Each row of a before or after table is a point. One or more steps were done to the points. Then noise was added and the rows were shuffled. The steps act on how far a point lies along the listed directions, d1 being the first. What was done? A step turns or swaps two directions, mirrors them in a line or flattens them onto one, adds a multiple of one to another, or multiplies one. Angles are multiples of 10 degrees, from the lower direction toward the higher: turns from -170 to 170, lines from 10 to 170 but not 90. Use the fewest steps. Two steps may share a direction if one is a turn and the other turns, adds or multiplies; they go together, in the order done. Otherwise the lowest direction goes first.
(in the rows, 128 means zero)

Directions:
(1): [ 91  99 103]
(2): [132  90 166]
(3): [166 104 100]
Before, 8 rows:
[[117 118 139]
 [108 106 149]
 [144 137 148]
 [112 160 163]
 [118 132 170]
 [136  63 156]
 [133  98 137]
 [212 163 167]]
After:
[[142 163 122]
 [111 156 116]
 [129 115 100]
 [157 136  99]
 [ 98 183  89]
 [175 115 109]
 [137 145 123]
 [116  65  52]]
Steps: turn d1 and d3 by -130 degrees; multiply d2 by -1

Directions:
(1): [ 70 155 113 121 115 162]
(2): [119  66 111 146 132 161]
(3): [ 91 120 114 164 136  76]
Before, 14 rows:
[[111 162 129 151 135 108]
 [109 147 129 162 130  58]
 [ 44 172 118 147 120  74]
 [134  57 112 168 147  75]
 [120 183 142 120 144  93]
 [ 97  97 115 173 153  50]
 [ 96 106  87 134 137 157]
 [ 93 170 132 128 122 148]
 [ 85 101 127 168 132 151]
 [108 126 118 114 112 142]
 [167  62 137 145 136 119]
 [201 124 147 125 131 109]
 [ 63 135 115 145 135 113]
 [133 107 126 167 159  42]]
After:
[[ 95 151 130 129 123 164]
 [ 82 111 113 170 150  52]
 [ 94 122 120 170 130  80]
 [ 91 142 137 153 128 137]
 [104 144  98 121 133 143]
 [112 131 129 134 146 124]
 [167 102 147 138 135  91]
 [111 133 121 110 111 141]
 [194 105 142 137 133 107]
 [105 139 122 157 136 125]
 [ 61 141 116 139 132 122]
 [116 104 121 173 158  47]
 [127 100 119 160 143  53]
 [ 35 141 108 150 119 107]]
Steps: turn d1 and d3 by -10 degrees; multiply d2 by 0

Directions:
(1): [ 92 154  89  91 142 110 117 178 150]
(2): [ 64 161 161 161 119 147 105 121 120]
(3): [126 117 107  87 103 144  76 106  81]
(4): [138 149 157 119 130  53 101 103 133]
(5): [130 130 117 119 162 156  99  82 186]
(6): [ 94 123 137  89 168 124 175  94 100]
Before, 14 rows:
[[123 138 122 135 129 128 139 185 143]
 [ 62 138 202 139 142 100 127 100 107]
 [159 123 115 158  99  85 157 168 129]
 [125 113  91 120 103 146 133 222 124]
 [155 135 129 129 107  96 142 164 109]
 [129 108 148 184  73 164 169 140  98]
 [ 74 132 174 113 162 137 111  48 103]
 [ 91 129 128  96 151 111 130 114 110]
 [127 138 123 126  95  87 142 189 105]
 [131 149 107 132 141  77 132 160 166]
 [ 95 145 143 143 130  96 137  91  88]
 [ 96 143 165 167 138 178 130 113 114]
 [138 108 153 165 117 171 192 119  89]
 [ 59 117 193 151 160 172 193  88  84]]
After:
[[154 132 126 126 113  99 134 154 118]
 [ 56 116 191 149 158 173 190  90  83]
 [ 62 139 201 141 142 103 127  94 108]
 [ 93 141 166 169 138 175 128 117 115]
 [130 150 105 136 144  76 131 160 164]
 [127 140 121 126 104  93 134 176 120]
 [122 137 121 134 131 132 139 184 146]
 [124 113  89 115 103 151 131 214 135]
 [ 76 131 178 112 156 133 118  54  92]
 [126 111 146 181  77 171 165 131 108]
 [ 94 143 143 145 132  99 135  90  89]
 [137 110 153 163 122 176 187 116  99]
 [ 92 129 127  96 151 112 130 112 105]
 [162 123 113 156 106  89 152 157 138]]
Steps: multiply d5 by 0.7

Directions:
(1): [151 110  79 110 109  97 145 151 178 179  93  93 120 127]
(2): [113 161 138 174  99 142  73 126 173 158 159 113 140 164]
(3): [148 158  67 177 102 107 138 134  96 122 142 150 168  93]
(4): [109 123 187 142 118 103 175 142 153 125 137  99 188  97]
(5): [ 99 165  98 131 182 148 145 166 181  93 143 132 111 106]
(6): [ 58 115 134 144 111 100 134 138 112 172 141 158  78  95]
Before:
[[118 122 182 121 142 100 154 134 106  88 139 112 172 100]
 [108 148  31 140 123 104 117 179 160 173 109 145  68 101]
 [ 91 140  50 188 109 111 111 162 111 176 148 169  56  98]
 [178 120 132 110 122 120  81 105  98 145 128 117 131 165]
 [150 106 176 150  90 108 165 123 104 139 124 124 163 121]
 [114  86 191  94  98 123 126 135 120 133 134  98 123 157]
 [106 129 123 122 151 125 159 137 121 107 141 144 140 109]
 [ 79 144  46 181  96  98 127 179 158 209 132 141 103  90]
 [139 135 163 126  93 103 188 120 136 116 132  88 193 114]
 [113  84 150 111 128 110 138 120 134 142 105 121 121 116]
 [124 101 239 128 101 151 114  98 128 116 150 102 188 177]
 [106 121  96 148  98  87 142 137  89 182 118 141  97  99]]
After (12 x 14):
[[161 118  79  69 130 129 163 115  97 115  98 131  87 134]
 [153 112 166 112 115  98 108 120 137 161 129  91 151 154]
 [186  64 166  61 128 140 145  95  79  91  92 122 152 161]
 [118 144  97 127 149 143 116 124 120 106 146 155 116 135]
 [ 48 158 117 182 117  97 127 182 171 167 150 142 115  72]
 [159 126  97  89 153 131 103 117  84  88 117 145 100 144]
 [115  96 122 123 122 119  99 105 111 145 119 140 105 134]
 [138  85 160  91  94 122 121 123  79 127 124 119 108 158]
 [158  97 134 110 127 138 141 117  88 129 104 142  85 145]
 [ 71 142 142 158 118 119 124 130 101 159 145 147  89 116]
 [ 44 155 161 205 125 121 141 169 138 132 185 147 116  81]
 [ 34 132 120 165 138 103 175 180 127 162 150 158 105  56]]
Steps: turn d1 and d6 by 40 degrees; turn d2 and d4 by 120 degrees; flatten d3 and d5 onto the line at 60 degrees

Directions:
(1): [105 139 108 167 160 181 142 150 189  97 115 156 120 118  62 129 104 112
 155 134]
(2): [ 90 140 138 134  94 153 145  78 118 138  76 192  90 118 149 172 132 121
  96 104]
Before, 10 rows:
[[115 137 131 107 108 120 134 104 108 141 132 141 121 129 154 136 148 130
  118 104]
 [115 130 117 141 139 168 139 132 163 110 119 165 114 118  90 136 103 125
  145 134]
 [120 133 156 123  82 127 137  78  89 143 113 165 105 130 172 163 145 135
   78 110]
 [137 108 133  87 126  96 115 116  88 147 162  88 141 141 163 124 149 140
  121 128]
 [152 128 138  96 117 109 116 121  95 144 140 106 134 130 168 106 141 130
  127 136]
 [139 123 110 113 130 127 130 132 113 126 138  93 140 136 135 109 132 130
  137 146]
 [136 129 137 114 127  93 125 124  98 122 142 101 142 134 162 116 139 133
  135 131]
 [143 130 119 131 145 127 125 162 136 123 140 111 154 132 104 112 121 123
  138 127]
 [ 94 132 118 147 121 175 141  99 141 124  84 181  95 116 129 166 136 110
  123 101]
 [116 130 128 120 106 122 138 109 114 133 114 134 121 126 152 145 141 130
  105 117]]
After (10 x 20):
[[121 126 131 119 111 142 133 106 122 131 114 164 110 121 135 145 118 135
  122 125]
 [138 130 126 128 150 108 127 150 126 107 154  92 148 134 127 104 127 130
  157 139]
 [136 110 115 109 159 122 117 148 131 122 172  80 150 138 113 108 132 131
  152 141]
 [153 120 103 115 150 123 126 158 126 117 160  67 156 139 114  91 127 130
  157 156]
 [ 92 138 130 133  99 147 150  90 125 130  87 170 101 116 145 166 137 122
   96 107]
 [ 60 141 136 141  71 184 155  35 109 147  31 243  54 108 176 214 150 108
   78  73]
 [ 68 151 156 148  60 180 162  36 110 137  48 250  58 114 163 211 137 119
   57  87]
 [169 122 116 121 159 103 115 187 132 122 173  70 177 140 101  87 122 129
  151 139]
 [150 131 126 116 142 129 121 146 131 125 147 106 140 128 128  98 126 124
  149 146]
 [ 92 146 128 123 104 148 147  91 123 135 106 177 102 120 142 155 143 121
  114  95]]
Steps: multiply d1 by 0; multiply d2 by 2.5
